Each row of a before or after table is a point. One or more steps were done to the points. Then noise was added and the rows were shuffled. The steps act on columns, c1 being the first. What was done? A step turns or swaps two columns, mirrors them in a line or flattens them onto one, adds a multiple of one to another, or multiplies or shifts one. Angles are multiples of 10 degrees, from the lower column toward the higher: turns from -170 to 170, lines from 10 to 170 but not 90. Use the fewest steps. Two steps may share a column if one is a turn and the other turns, adds or multiplies; they go together, in the order done. Otherwise the lowest column goes first.

Before:
[[-4.9  4.1  0.0]
 [ 2.9 -6.3 -1.1]
 [-1.2  4.5  1.2]
 [ 0.6  6.5  6.3]
 [-2.5 -7.9  4.4]
 [ 1.2  7.8 -1.8]
 [ 3.6 -5.8  3.8]
 [-4.1  3.8  1.4]
 [-0.9  3.0 -1.6]
 [ 3.8 -6.9  6.4]
 [ 0.3 -0.3  0.0]
 [-3.3  3.6 -4.2]]
After:
[[ 6.6 -5.2  6.4]
 [ 7.0  0.6  1.1]
 [-5.6 -3.2 -1.7]
 [-4.7  0.3  0.0]
 [-5.9  2.8  4.4]
 [-4.4 -1.8 -5.5]
 [-3.3  0.0 -2.5]
 [ 6.6  1.4  5.8]
 [-4.9 -2.4 -0.1]
 [ 7.7  1.2  8.8]
 [ 0.3  0.4  0.1]
 [-7.0  3.8 -3.8]]
Steps: turn c1 and c2 by 70 degrees; add 0.3 times c1 to c3

Before, 8 rows:
[[ -8.9   5.1   4.0  -0.4  -0.5  -2.7]
 [  3.5   5.5   1.9  -2.3  -3.0  -0.4]
 [  3.0   4.8   1.8  -6.2   1.5  -5.4]
 [  0.9   4.8   2.6  -0.3   2.3  -4.7]
 [ -1.6  -0.7  -3.2  -0.1   4.7   6.8]
 [ -1.4   3.5   4.4  -5.2   1.2   6.5]
 [  1.4   3.8   4.3  -0.1   3.3   1.3]
 [ -1.6 -16.1   1.8  -2.1   0.0  -3.9]]
After (8 x 6):
[[ -1.1  -3.2   4.2  -5.5   1.8   2.4]
 [ -9.6   2.4   4.2  -4.6  -0.2   0.9]
 [  3.0   1.9   3.7  -3.6   3.1   4.1]
 [  2.3   0.5   1.9  -6.7  -2.4   0.5]
 [ -1.2  -9.9   1.6  13.2   0.3 -19.1]
 [  1.6   2.2   2.8  -4.5   2.2  -1.5]
 [  4.3  -3.3   1.9  -7.1   0.8  -9.6]
 [  0.5  -0.9  -2.4   0.4   4.5   6.4]]
Steps: add 0.5 times c5 to c1; turn c2 and c4 by -60 degrees; add 1.5 times c2 to c6

Before (14 x 9):
[[  0.9   2.3   3.4  -2.5  -2.7   4.0   5.5   0.1  -5.0]
 [  1.4  -0.7  -3.6   2.6  -2.0   0.9   1.3   3.9  -3.0]
 [  1.3  -2.6  -4.2  -1.3   2.9 -10.7  -2.0  10.0  -5.7]
 [ -2.8  -2.3  -1.0   0.2  -3.5   0.5   0.1   8.4  -0.9]
 [ -8.0  -3.2  -2.9  -1.3  -0.9   4.3   5.8   4.1   2.4]
 [  0.3   1.4  -4.6  -1.8   8.8   1.6  -5.0   0.3   1.0]
 [  0.2  -3.3  -3.6   2.3  -1.1  -5.6   3.9   2.6   4.1]
 [  1.0  -2.2   0.8  -2.5   0.1   2.5   1.3   0.2  -2.6]
 [ -0.7   1.7   1.3  -1.6  -0.1   2.8  -1.9   2.9   4.0]
 [  0.8   6.1  -1.2  -2.3  -0.7   1.8   3.2   1.1   2.4]
 [  0.8   4.0  -0.4  12.5  -2.3  -2.0   2.6   1.7   1.2]
 [  1.4  -2.6   3.4   2.6  -1.1   3.3   4.1   1.3   3.3]
 [  1.5   3.8   0.8  -1.5   7.9   2.6   2.1   9.4  -3.6]
 [-17.9  -2.2   2.8  -0.6  -1.9 -19.6   2.1   0.6   1.8]]
After, 14 rows:
[[ -8.7   2.7  -3.6  -2.1   2.6  -2.4 -10.8   3.9   3.9]
 [ -3.6   0.7   1.0   2.0  -3.1  -2.5   2.6   0.6  -1.9]
 [ -9.9   1.5  -0.9  -2.4   3.7   0.2   0.6   0.5  -2.5]
 [ -0.4   2.5  -0.2  -0.7   2.6   1.7   2.2   1.0   1.2]
 [ -6.5   1.5   1.8  -1.6  -0.2   2.0 -19.5 -16.7  -1.8]
 [ -1.2 -13.1  -0.3  -1.8   0.5   1.8  -2.0   0.7  -2.6]
 [  0.2   1.2   2.1   2.4   6.0   4.9   3.1   0.8   0.3]
 [ -6.7   2.7  -2.2  -1.7  -1.8   5.5   4.4  -6.2  -1.5]
 [ -1.2  -1.3   2.9  -3.8  -1.3   3.8   3.6   2.5  -2.1]
 [ -2.6  -0.9  -2.6  -4.6  -2.6   3.4  -5.6   0.2  -2.5]
 [ -0.5  -0.1  -3.9   1.4  -6.6  -4.8   1.5   0.3   4.8]
 [ -3.4  -2.0  -2.8  -1.9   3.7   1.5   0.4   3.1  -0.1]
 [ -0.8  -0.9  -1.1   6.2  -1.5   4.1   2.3   2.2  -1.4]
 [ -7.9  -1.1  -0.3   4.8  -2.2   2.8   1.8   4.4   5.6]]
Steps: turn c1 and c8 by 70 degrees; turn c2 and c4 by 120 degrees; multiply c3 by 0.7; turn c5 and c9 by 130 degrees; multiply c9 by 0.7; swap c6 and c7
